Every row gives one point. Each table stands for the endless flat space through its points: a line for two points, a plane for three, and so on. Write the one point that lies in both, or say that there is none.

First (2 x 4):
-26,-5,8,-22
-14,-11,8,-7
Second (3 x 4):
-28,-1,14,0
-14,-14,-4,-27
-1,-22,1,-29
They share: -18,-9,8,-12

First:
-2,18,0,-1,0,15,6,-14
2,19,-8,30,15,-11,39,-4
-8,13,-2,26,9,-9,37,-8
Second (2 x 8):
-7,22,1,6,20,14,22,-2
-11,22,2,2,25,18,24,2
They share: no point

First (2 x 9):
-10,7,6,-10,-18,-21,-15,-33,-26
2,7,10,6,-6,-9,-15,-17,-14
Second, 3 rows:
12,15,16,-13,-1,-9,-4,-13,-26
-2,5,10,-13,-7,-1,-6,-15,-30
21,18,21,-3,0,-21,-13,-18,-14
They share: no point

First (3 x 11):
5,-11,30,-22,10,-11,-21,-4,17,7,-13
-13,-10,9,-32,22,-5,-10,5,31,13,-31
6,-8,11,-8,13,7,-10,-10,15,14,-12
Second (3 x 11):
13,-6,13,-14,16,-16,-17,4,11,3,-10
1,-8,15,-14,20,2,-21,0,19,3,-12
-13,-11,14,-18,20,19,-15,-8,29,13,-21
They share: -1,-9,12,-18,16,1,-11,-4,21,13,-19

First:
-20,7,22,16,-5,3,26,-20,-27,-15,1,15
5,-13,7,16,15,13,6,0,3,0,1,15
Second:
-12,3,12,21,7,8,23,-9,-13,-10,0,18
-14,7,8,26,11,9,28,-6,-11,-11,-1,21
They share: -10,-1,16,16,3,7,18,-12,-15,-9,1,15

First (2 x 18):
-18,-13,13,-7,-12,-7,8,-12,17,25,2,4,-10,20,-11,-2,9,2
-19,-10,17,-12,-10,-6,12,-8,16,20,6,2,-5,19,-12,1,6,6
Second (2 x 18):
-20,-24,4,-6,-18,-27,12,-1,18,24,18,-14,17,31,-19,3,-2,5
-16,0,24,-26,-10,-3,16,-5,10,8,10,10,-3,11,-11,7,10,13
They share: no point

First, 3 rows:
-13,-11,6,-17,24,11,18,2,4,15,-9,12,25,-11,-14,9,-21,10,-13,-12
-11,-2,-1,-26,14,2,9,-13,-3,12,-6,14,13,-12,-24,7,-29,2,-24,-7
-12,4,-2,-32,7,-3,4,-22,-4,11,-4,16,5,-15,-28,7,-33,-2,-29,-3
Second, 3 rows:
-38,-10,7,-26,1,12,19,-22,16,21,5,1,7,-21,-6,5,-32,9,-19,-6
-8,4,23,-20,35,10,11,14,6,19,-11,23,27,-7,-12,11,-6,13,-15,-12
-8,-22,-1,-14,19,8,23,0,6,7,-17,15,27,-23,-18,17,-30,7,-1,-8
They share: -17,-8,11,-20,20,10,17,-1,9,16,-8,14,21,-16,-12,11,-21,10,-12,-9

First:
-4,-8,11,3,4,-19,-2,-15,9,-13,9,6,-23,3,2,7,3,5,-5,-4,-29,-16,-13,-3
-10,-12,8,5,0,-21,-4,-19,11,-18,12,7,-25,8,-1,6,0,1,-9,-6,-33,-20,-18,-7
Second, 5 rows:
6,-9,9,-1,-9,-17,-2,-19,10,-10,0,5,-7,-9,-3,22,15,20,-1,-26,-24,-16,24,-5
8,-12,5,16,-10,-10,-14,-29,3,-7,-19,1,-5,12,16,25,-5,7,0,-14,-14,8,-11,-6
5,-8,1,-8,-11,-10,-3,-26,15,-18,7,-5,-9,-10,-9,18,7,12,-4,-31,-20,-21,19,-1
-19,-15,41,3,4,-23,-15,12,-14,1,10,7,-33,-47,6,-19,17,25,9,-7,-46,9,2,-26
17,3,13,0,12,-18,9,-10,10,-1,-2,10,-11,4,8,23,15,17,2,-1,-17,-15,8,11
They share: 8,0,17,-1,12,-15,2,-7,5,-3,3,4,-19,-7,8,9,9,13,3,0,-21,-8,-3,5
